Rows are points. To make a cloud, some directions were put in groups of two or more. Within a group, all points are equally far from the middle, so they leave a hole (a ring in 2 directions, a hollow ball in 3). The other directions are filled evenly. Then the cloud was stretched, turned, moved and blurred a little. How many holes are there, and how many directions does each take, smallest first?

Cloud:
[[ 9.1  3.7]
 [ 1.0 -4.2]
 [-1.5 -5.8]
 [ 4.3  3.8]
 [-3.3 -3.8]
 [-0.4  3.2]
 [ 3.2 -5.3]
 [-3.2 -0.7]
 [-7.5 -3.5]
 [ 3.5  3.1]
 [ 7.2  2.8]
 [-1.1 -1.6]
 [ 4.5  1.2]
 [ 3.8 -3.9]]
Holes: 0

Cloud (26 x 4):
[[ 4.3  5.2  1.2 -4.9]
 [-7.1  3.8 -3.1 -5.2]
 [-4.2 -2.4  3.7 -1.1]
 [-5.5  4.4 -4.9 -0.6]
 [-0.1  8.2 -2.3 -5.5]
 [-5.0  2.9 -6.7 -2.9]
 [ 6.0  3.2 -4.9  0.6]
 [-2.2  1.1 -8.0 -1.9]
 [ 4.0 -0.8 -3.2 -6.1]
 [-2.4  0.6  4.9 -5.2]
 [ 5.5 -1.5  0.2  5.7]
 [ 5.3  5.9  1.3  5.5]
 [ 3.2  8.5 -0.1 -2.4]
 [-0.4 -3.1 -3.5  3.1]
 [-4.4 -1.4 -3.0  1.9]
 [-3.6  8.8 -1.5 -2.6]
 [-3.3 -3.6 -4.8 -2.9]
 [ 2.9 -3.1 -0.1 -5.5]
 [ 4.4  6.1  2.0  5.8]
 [-1.5 -4.5 -0.9  2.0]
 [ 4.2  8.2  2.1  0.6]
 [-3.4 -1.8  0.8  3.6]
 [ 1.9  7.6 -4.4 -3.5]
 [-1.0 -4.3  2.7  1.7]
 [-7.4  3.7 -2.4 -3.8]
 [ 2.2  3.1  6.1 -3.0]]
Holes: 1 (4)
